Each row of a before or after table is a point. One or more steps were done to the points. Then noise was added and the rows were shuffled. The steps act on columns, c1 being the first. Name the steps. A step turns or swaps two columns, mirrors them in a line or flattens them onto one, adds a multiple of one to another, or multiplies or shifts one. Angles are multiples of 10 degrees, from the lower column toward the higher: turns from -170 to 170, lines from 10 to 170 but not 90. Use the fewest steps. Two steps may share a column if one is a turn and the other turns, adds or multiplies; they go together, in the order done. Otherwise the lowest column goes first.
In the rows, 128 means zero.

Before (11 x 2):
[[ 76  96]
 [141 189]
 [ 40 129]
 [157 166]
 [126 160]
 [117 125]
 [173 133]
 [149 150]
 [134 184]
 [121 182]
 [168 121]]
After, 11 rows:
[[ 76 155]
 [102 150]
 [ 94 165]
 [153 175]
 [118 173]
 [120 113]
 [158 156]
 [123 157]
 [ 92 182]
 [118  65]
 [ 66  64]]
Steps: turn c1 and c2 by 50 degrees

Before:
[[142  66 120 119 125 100 123 123]
 [170 166 140 114  65 160  84 119]
 [143 134  95  93 124 152 172  67]
 [ 87 168 132 101 127 138  76 163]
 [153  74 195 110  91 151 140 144]
 [ 87 165 128 141 132  87 120 167]
 [ 60 140 113 121  76 110  68  84]
 [ 83 100 138 172  64 177 124 156]
 [123  87 117 180 134  96 135 171]
 [157 166  93 185 178 133 141  82]]
After:
[[155 155 199 141 188 172 142 113]
 [168 121 110  71 129 174 173 152]
 [ 82 166 117 161 143  63 137  92]
 [ 67 120 138 157 195 228 125 134]
 [ 98  97 126 177 106  45 120 141]
 [162  61 125 112 161 191  81 103]
 [101  91  96 107 165  92  73 202]
 [143 180 119 122 162  70 121 121]
 [131  95 120 179 112 148  78 164]
 [ 94 122  96  69  68 138 143  92]]
Steps: turn c1 and c4 by 60 degrees; turn c4 and c8 by -110 degrees; turn c2 and c5 by -150 degrees; add 0.3 times c7 to c3; multiply c6 by 2

Before, 11 rows:
[[142 125 161 116 123  98 161 117 111 151  87  94]
 [138 146  87 109 127 169 178 137 111 174  99  92]
 [117 151 100 102 140 116 153 113 103 143 131  83]
 [122 105 122  67 107 105 132 139 127 113  81 136]
 [108 107 135 140 111 104 123 184 181 113 156 178]
 [128 110 134 122 143 139 123 136 115 107  95 122]
 [134 137 113  94 158 133 138 127 100 186 106 121]
 [120 170 107 116 133 155 180 116  94 155 120 146]
 [ 57 126 132 166 102 137 122 137 165 160 126 161]
 [ 98 155 151 111 109 120 110 195 142 116 133 143]
 [ 88 106 167 144  79 148 110 139 160 146 174 161]]
After (11 x 12):
[[ 90 248 132 166 102 104 134 137 132  81 126 152]
 [100 142 135 140 112  74 134 182 112  89 155 131]
 [135 208 151 112 108 111 146 195 119 122 133 129]
 [105 115 122  68 106 109 123 140 123 135  82 112]
 [161 184 106 116 133 127  76 117 144 144 122 162]
 [132 101 161 115 123 144  95 117 139 132  86  85]
 [149 129  86 108 128 180  77 137 147 120  99 145]
 [113 110 136 121 141 138 133 135 124 150  95 135]
 [ 90 175 166 144  79 109 146 139 128  90 174 163]
 [143 170  99 102 140 161 103 113 138 143 131  96]
 [138 126 114  93 158 137 120 127 153 123 106 130]]
Steps: turn c1 and c2 by -60 degrees; multiply c2 by 2; turn c6 and c12 by 60 degrees; multiply c7 by -1; turn c9 and c10 by -120 degrees; multiply c9 by 0.4

Before (13 x 24):
[[155 143 131 122 173 137 165 150 157 127 129 160 132 138  86 158 135 137
  137 139 104 121 145 135]
 [119 125 128 114 118  84 124 101 101 118 133 146 140 116 120 155 114 124
   92 129 125 118 112 136]
 [140 118 128 122 158 141 147 148 171 133  93 102 106 154 110 142  92 175
  167  93 135 129 158 111]
 [137  97  87  89 129 120 153 130 101 175 145 147 122 115 119 129  68 131
   84 164 139  95 108 153]
 [170  87 120  97 152 164 143 143 126 162 117 103  91 174  93 170 112 131
  156  95 123 102 183 130]
 [141 102 100  62 160 151 145 127 146 174 145 115 103 157  73 145 101 135
  178  84 165  99 151 151]
 [132 125 100 125 118 101 110 137  87 152 158 132 140 115 133 128 126 118
  117 180 125 139  88 131]
 [113 142 141  91 177 140 134 149 124 126 139 165 137 100 128 157 129 131
   96 160 139 131 154  96]
 [131 132  95 133 150 147 152 138 149 143 142 132  89 159  90 151 114 167
  144  79 118 143 184 110]
 [129 156 116 127 133 103 103 149 100 120 118 183 166  84 149 126 121 125
  115 128  99 129 145 131]
 [131 124 137 109 108 111 149 140  76 113 158 159 157 135 135 129  97 115
  129 154 126 153 135 157]
 [130 128 108 108 140  97 151 138  88 115 148 137 125 104 163 103 135 125
   91 134 118 121 100 143]
 [128  92  87  72  88 120 146 122 126 168 148 110 103 108 142 149 113 143
  117 147 124 127 113 183]]
After, 13 rows:
[[129 125 139 111 126 121 124 101  97 122 134 135 144 115 122 197 116  83
   93 140 106 123 114 135]
 [117 154 129 127 153 124 104 150 104 117 120 140 175  85 146 164 124 105
  114  96  92 129 147 132]
 [111 130 120 108 144 128 153 139  87 115 149 130 125 104 162 143 135  98
   88  78 138 117  97 144]
 [103 102 112  64 119 134 148 126 146 178 145 124 103 155  73 187 101 151
  178 167 246 104 153 151]
 [ 87  97 110  87 117 132 155 130  97 172 144 127 126 116 116 171  66 118
   85 179 149  93 107 153]
 [129 119 118 121 144 173 152 147 171 132  96 121 103 156 108 183  91 142
  166 122 199 127 157 112]
 [129  86  86  96 146 131 147 144 127 164 118 119  85 173  90 211 111 163
  156 147 165 102 184 128]
 [135 126 124 108 115 114 152 136  79 110 157 134 163 136 134 169  99 113
  131 144  88 153 134 157]
 [ 99 127 115 125 120 120 111 136  88 155 161 131 143 113 128 168 127  99
  118 172 104 139  88 130]
 [140 146 145  94 146 130 134 149 124 125 138 133 143  98 131 198 129 139
   96 161 236 129 152 101]
 [ 89  90 121  67 106 142 144 124 125 165 150 125 103 105 148 185 115 121
  113 125  44 126 111 184]
 [132 143 102 122 180 137 169 150 156 131 128 131 138 139  86 202 137 137
  137 204 178 124 143 134]
 [ 99 133 122 133 151 168 154 138 146 138 142 121  93 160  91 193 111 148
  146 137 153 145 184 107]]
Steps: turn c1 and c3 by -80 degrees; turn c5 and c21 by 50 degrees; multiply c21 by 2.5; swap c6 and c18; flatten c12 and c13 onto the line at 80 degrees; add -1.5 times c15 to c20; shift c16 by 40

Before (13 x 64):
[[124 187 150 120  72  91 111 110 167 126 105 112 115  77  73  98 194 119
  100 140  54 160 162 165  59  83 146 130 178 136 139 189 181 179 126 162
  114  95 139 165 156  94  76 144 155 133 120  53  86 133 100 174  99  85
  161 126  69 152 136 149 126 167 147 202]
 [168  82 101 172 162 117  83  88  79 167  61  79 156 112  75 150 143 128
  191 112  60 189 138 138 152  81  94 180 196 109  87 100 212 170 143 148
  193 143 101 182 165 116  95  95 132 130 166  92 186 154 118 179 112  91
   90 168  93 177  73 119 123 168  85 135]
 [173 109 151 100 156  83 183 105 173 136 177 151 180 164 127 137 124 154
  154 147  59  92 153  96 143 144 112  90 134 165 123  86 185 120 108 137
  170  93 183  93 152 186 123 172 153 126  86  86 131 117 200 128 145 153
  118 102 140 114 154  54 103 216 153 129]
 [ 74  82  76  73 150 153 148 126 123 163 111 131 177  59 114 191 126 128
   99 112 105 205 148 199 141 126  83 102 192 205 114 180 134  80 146 139
   97  99 102  81 103 149  64 101 156  96 160  63 145 190 104 142  91  78
  165 146 147 161 149  77 160 138 178 160]
 [171 118 162 130  65  88 117  87 139 158  62 125 155 172 173 123  93 166
  164 107 128 160 101 111 169 180 132  67 150 194  89 137 216 184  99 121
  208 177 190 183  77 193 154 152 155 120 150 157 180 112 114  76  70 177
   58 116 142 185 150 150  99 136 180 232]
 [140 116  64  82 129 112 200 113 146 104 119 155 107 113 157 157 108 168
  116 190 126 180 155 177  70  93 135 169 106 162 131 144 206 102 114 192
  140 129 132 118 113 174  60 165 177  89 141 115  87 167  88 188 147 168
   93 161 100 161 129 170 104 101 157 143]
 [183 121 138 145  58  91 136 138 191 130 132 117 167 173 108 117 134  80
  144  83  61 147  94  97  86 180  80  77 150  96 102 126 114 112 105 109
  132 100 148 114  62  81 173  62  64  89 172 120 159 155  95  81 120 127
  152  99  83 146 162 133 159 124  90 149]
 [ 76 145 119 162 122 155 163 103 193 170 140 100 124  80 192 189 162  79
  169 113 140  91 105 126 120 122 135  69 150 131 114 114 199 103  87  72
  133  95 111 135  90 136 129  91  95 109 168 132 186 192 179 133 123 128
  100  87 111  74 163 123 191 105 109 172]
 [ 84  80 165  88 157  49 129 176 173  61  82 150 153 166  95 141 178  74
  187 126 155  97 169 183 167  99  93 130 105 124  92 155 166 143 148  76
   91 183 144 175  68 154  99  75  90 138 145 123 107 179 133 152 145 187
  118  86 126  70  80  99  76 139 156 196]
 [109 144 167  94 107  65 185 153 156 127  91  64 170 114 119 139 176  90
  191  96 150 185 165 136 147  98 119 112 101 162  68  88 193  80  84 171
  137 163 121 159 110 133  84 175 115 179  77 154 116  96 128 177  55 118
  165 175 143 106 114 127 109 181  87 129]
 [155 183  64  97 131 131 137 101 140 141 169 117  91 137 169 186 112  89
  165 135 130 154 176  85 136 153  75 142 151 167 125 126 102 128 159 174
  175  74  98 148 151  77 169  97 108 162 128 108  90 132 129 164 123 169
   70 101 173 103 154  54 131 105 157 158]
 [179 159 155 127 115 119 186 104  78 138 140 165 143  62 141 173 125  61
   73  97 121  91 104 190 171  77 161 142 156 182 110 103 207 154  98 122
  117  96 114 126 153 172 126  87 127  92  56 123 101  99 102 106 103  88
  129 143 136  80 111 125 135 119 128 163]
 [ 89  85 119 131  94  77 113 118 125  56 167 145 172 163  96  96 189  92
  176 170  86  95  92 158 126 147 167  69 176 130 125 188 137  90  83 146
   93  81 175 140 158 117  83 166 129 186  85  75 203 112 115 175  84 169
  118 159  79 125 117 134 119 177 116 163]]
After:
[[145 140  60  81 125 114 205 108 152 104 122 159  93 112 152 154 109 166
  120 156  79 183 157 175  72  91 118 111 112 157 130 128 199  92 118  78
  141 131 136 114 117 175  63 163 168  94 140 117  91 165  94 182 143 174
   89 159 100 166 131 168 107 183 156 136]
 [ 70 109  86  70 151 153 146 124 130 155 111 136 171  62 123 193 120 124
  104 117  51 204 147 197 137 128 119 102 199 210 116  61 135  80 142 131
   94  95  96  92 100 147  67  97 176  93 163  57 145 189  97 142  89  80
  174 145 148 166 148  74 165 112 174 155]
 [ 81  98 162  90 163  47 129 173 170  59  82 143 167 169  96 138 184  72
  187 127 115  92 168 180 164 107 133 169 101 131  95  80 168 145 145 152
   81 183 148 174  65 145  97  71 102 132 148 128  98 175 135 148 140 188
  116  83 123  76  85  98  73  97 160 201]
 [168 128 158 139  65  90 119  82 133 158  65 132 138 179 173 127  95 167
  168 126 126 165  99 114 167 182 120  90 154 197  89 130 211 183  95 173
  210 178 191 182  77 190 155 148 160 116 141 163 179 114 119  73  75 175
   56 117 146 185 141 155 100  95 181 239]
 [119 210 150 119  74  97 117 115 168 123 103 109  96  79  69 100 205 120
   99 140  47 161 161 164  47  79  68 107 182 132 141  98 183 175 115  82
  115  89 143 160 156  88  71 153 148 134 116  52  81 130 104 180 102  85
  160 122  71 155 136 144 126 100 151 201]
 [175 132 149  99 155  88 182 100 170 136 165 151 169 166 125 142 122 152
  157 130  43  99 148  96 136 151 180  99 134 165 119 142 185 114 109 104
  167  95 186  89 153 178 119 173 165 121  84  87 128 120 212 134 146 161
  124  97 137 113 150  49 112  36 157 125]
 [150 201  68 100 128 134 140  97 145 140 169 117  98 140 168 185 111  85
  171 131  97 159 160  87 135 162 161 108 153 170 127  93 100 131 156 101
  173  75 102 148 156  81 168 100  95 160 125 114  92 136 129 167 127 167
   69 104 169 101 151  48 139 169 153 161]
 [185 176 151 130 114 123 183 109  78 138 138 164 135  60 139 175 130  62
   81 116 121  90 105 193 178  71 130 136 157 186 104 166 212 146  97 126
  114  93 118 131 152 167 127  94 138  95  55 125  96 100  99 104 102  85
  133 139 140  77 113 130 138 135 131 169]
 [181 151 138 135  63  90 137 142 194 132 126 122 193 172 112 111 139  85
  145 110  83 153  97  97  94 175 154  95 155 102  98  87 115 115 108 168
  139 100 151 107  61  84 172  63  87  91 164 129 155 157  98  82 122 122
  149  97  82 144 161 130 161 108  86 149]
 [172 105  97 172 164 115  82  86  80 172  60  80 156 114  73 147 145 124
  186 126 104 189 144 135 147  82 183 149 194 105  85 127 212 166 147  61
  200 148  94 175 163 113  95 100 136 131 167  95 187 152 118 182 106  94
   89 173  95 183  74 122 124 115  82 128]
 [111 163 168  95 110  64 182 149 155 128  92  62 170 112 116 147 178  82
  196 113 115 185 165 136 156  97 167  82 100 160  71 143 195  76  79  92
  138 157 123 155 119 130  86 175 133 176  73 157 110  99 119 174  56 117
  153 170 144 107 112 124 112  85  85 129]
 [ 87 105 127 133  97  81 110 115 132  57 162 146 169 155  92  91 196  95
  177 151  97  92  86 159 126 147  48  79 187 130 118 117 132  91  91 140
   95  80 180 131 154 120  85 161 144 194  75  76 204 107 114 178  90 168
  123 160  81 124 125 135 125  60 120 164]
 [ 78 160 114 158 125 156 165 103 187 171 136 105 134  80 188 184 168  72
  182 126 172  99 100 124 121 130 131 132 151 132 114 140 203 108  88 206
  131  92 116 132  94 132 125  90  96 111 170 127 184 194 181 140 124 128
   97  83 107  69 166 120 188 107 111 171]]
Steps: shift c2 by 20; add 1 times c4 to c21; turn c13 and c45 by 20 degrees; multiply c20 by 0.4; turn c27 and c32 by 130 degrees; turn c28 and c36 by 50 degrees; turn c36 and c62 by 150 degrees
